Rows are points. To make a cloud, some directions were put in groups of two or more. Within a group, all points are equally far from the middle, so they leave a hole (a ring in 2 directions, a hollow ball in 3). The other directions are filled evenly. Then the cloud was stretched, turned, moved and blurred a little. How many holes are there, and how many directions does each take, smallest first?
In the rows, 128 means zero.

Cloud (14 x 2):
[[ 94 122]
 [188 145]
 [138  93]
 [129 188]
 [110 144]
 [ 53 125]
 [ 72 193]
 [140  51]
 [131  74]
 [144 140]
 [147 112]
 [ 68 214]
 [104 164]
 [ 88  93]]
Holes: 0

Cloud (31 x 4):
[[ 50 163  47 143]
 [147 133  92  75]
 [ 84 100 209  85]
 [ 58  98 200  85]
 [143 180 170  97]
 [ 74 119  67 132]
 [143 164 125 178]
 [ 77  93 165  84]
 [159 123  65 183]
 [ 96 184  90  81]
 [178 114 146 102]
 [131  84 123  57]
 [ 74 113 109 147]
 [ 91 139 158 165]
 [130 125  91 161]
 [123 207  85 204]
 [ 91  67  88 154]
 [ 98  76  80 133]
 [ 93  63 121 159]
 [120 170  79 145]
 [ 80 134 133 138]
 [ 61  91 187  70]
 [133 114 170 101]
 [128  95 146 181]
 [ 99  56 125 128]
 [ 90 121  34 170]
 [ 44 121 141  97]
 [ 94 143  55 184]
 [140 146 163 133]
 [161 134  63 164]
 [160 146  66 197]]
Holes: 0

Cloud (53 x 6):
[[178 108 122  76  79 121]
 [148 110 130  79  94 128]
 [ 98  90  72 115 138  82]
 [ 66  77  98 139 100  99]
 [176 151 136 164 145  94]
 [138 149 128 150 123  33]
 [140 126 129  80  49  96]
 [185 114 118 151 124  49]
 [138 146 152 151  90 111]
 [108 163 127 106 142 131]
 [ 93 123  64  75  95  98]
 [146 155 146 166 126 133]
 [195 113 135 137 101 110]
 [126  57 105 134 181 128]
 [185  78 138 146 139  83]
 [130 104  78  77  70 161]
 [106 163  98  86 136  91]
 [104  47 146 119 136 116]
 [ 89 163  76  14 103 146]
 [169 101 112 103  94  63]
 [160 140 129  79 119  54]
 [126  95 158 108 144 145]
 [121  99 148 197  93  99]
 [107 150  88 102 134 129]
 [ 39  77 108  95 129  69]
 [119 136  99 105  92  62]
 [124 146 138  99  96  95]
 [186 165 103 143 158 123]
 [ 63   7  95 120 126 127]
 [115  89  75  43  92 154]
 [162  87 130 187 152 104]
 [ 96  72 158 111 133  65]
 [122 111 127  70 171 158]
 [108 128 109  90  82 157]
 [109 130 117  98 176 145]
 [113  49 133 113  85 147]
 [ 85 104 128 123  75  36]
 [ 88 136 151 130 143 111]
 [ 46 123 109 125 177 103]
 [111 104 143 143 159 107]
 [166 111 166  66 147 139]
 [ 94 146 143  91 116 115]
 [159 143 164  94 101 108]
 [148 155 140 137 131 118]
 [119 108  70  82 169  83]
 [146 111 142 190 130  43]
 [108 117  91 141  69  41]
 [138  52 133 105 156 125]
 [168 122 109 139  90  58]
 [179  99 151  54  48 142]
 [136 109 147 169 143  63]
 [218 162 126 115 117 135]
 [109 118 119 133 174 135]]
Holes: 0

Cloud (80 x 8):
[[193  64 155 110  98 165  69 151]
 [169 202 173 171 117 121 158 103]
 [172 129 125 120 155  55 223 124]
 [ 97 127  62 113 126 102  78 118]
 [171  99  95  61 183 112 151  81]
 [ 86  90 216 148 143 106  86 131]
 [187  82 126 163  68 111  31 114]
 [176 157 126 136 100 156 235 137]
 [165 123 186 218 103 130  64  63]
 [144  70 136 206 133  97 179 156]
 [107  61  92 146 106 182  91  71]
 [ 43  95 116 115 133 153  96 161]
 [114  59  75  83  94 141 171 154]
 [199 127 144  51 164 126 109  78]
 [142 123 145 219 122 160  94  66]
 [124 123 161 160 154  36 114  80]
 [171  65 116 101 118 163  72  93]
 [123 122 185 177 123 144 126  56]
 [ 63 113 116 121 142  71 157 182]
 [123 159 133 226 145 175 129 120]
 [205 128  61  96 164  95 172 169]
 [157  52 103 102 106 153 111 177]
 [ 78 104 184 100 101 125 149 160]
 [162 108 164  80 153 139 204  60]
 [162  84 128 194 127 199 113 178]
 [114  55  90 114 124  51  96 159]
 [ 82 141 150 105 135 135  49 133]
 [ 68  94 114 144  82 200 121 151]
 [ 88  93 165 169 100 123 179 157]
 [109 109 125  71 119 179 135 167]
 [113 151 102 128 111 200 121 103]
 [140 175 135 218 168 116 130 128]
 [121  57 155  92 124  98 139 133]
 [ 92  53 122 129 119  93 180 138]
 [125  35  99 164  80 180  77 115]
 [189 136 175 201 152 165 128  89]
 [155  98 164  64 131  95 109  65]
 [ 94 174 211 189 125  84 129 168]
 [122 164 166  99  93 118  70  51]
 [149  67 112  50 131 131 198 163]
 [145 161  95  55 137 162 142 116]
 [168  95 105 102 172 164 104 109]
 [165  92 109 179  94 182 209 160]
 [182 174 158 117  76 122 152  85]
 [119  39 100  90  98 168 144 123]
 [218 107  81 161 191 101 145 107]
 [142  50 104 107 149  65 140 147]
 [ 53  82 114 127 109 191  88 132]
 [157 120 173 215 122 138 102  65]
 [ 61 155 168 131 136 137 131  81]
 [117 107 146 177 119 217 195 118]
 [ 75 135 166 112 106  53 117 152]
 [219 109 115 107  74 136 111  87]
 [170  72 173 145 151  79  63 129]
 [116 136  99  65 161 125 161  63]
 [203 103 117 153 157  82 229 152]
 [108  69 166 127  55 124 103 119]
 [146 131  77  86 153 123  95  91]
 [122 169 113  62 112 147 183 106]
 [195 109 111  91 146  73 150 179]
 [187  81 143 163 142 186 103 162]
 [151  80  66 127 128  96  51  93]
 [143  45 136 110  81 134  53 136]
 [131 115 115  68 128  60 160 144]
 [151 172 133 117 132 101 201  68]
 [113  99  95  94  77 118 140 140]
 [101  96 173 133 162 120 146  92]
 [120 133 166  79 124 171 133  54]
 [144  86 168 121 150 126 131 193]
 [138 104 153 142  93 128 210 141]
 [143  98 194 214 146 118 112 104]
 [179  99 113 147  94 148 229 129]
 [130  60 124  94 139 130 200  91]
 [146 159 109 136 173  84 249 155]
 [205 128 100 105 210 118 161 101]
 [135 110 188 170 120 119 191 169]
 [142  82 164  66 115 148 101  77]
 [205  86 167 180 136  72 105 154]
 [158 129  97  66 188  93 151  84]
 [118  72  98 114 167  60 105  92]]
Holes: 2 (3, 3)
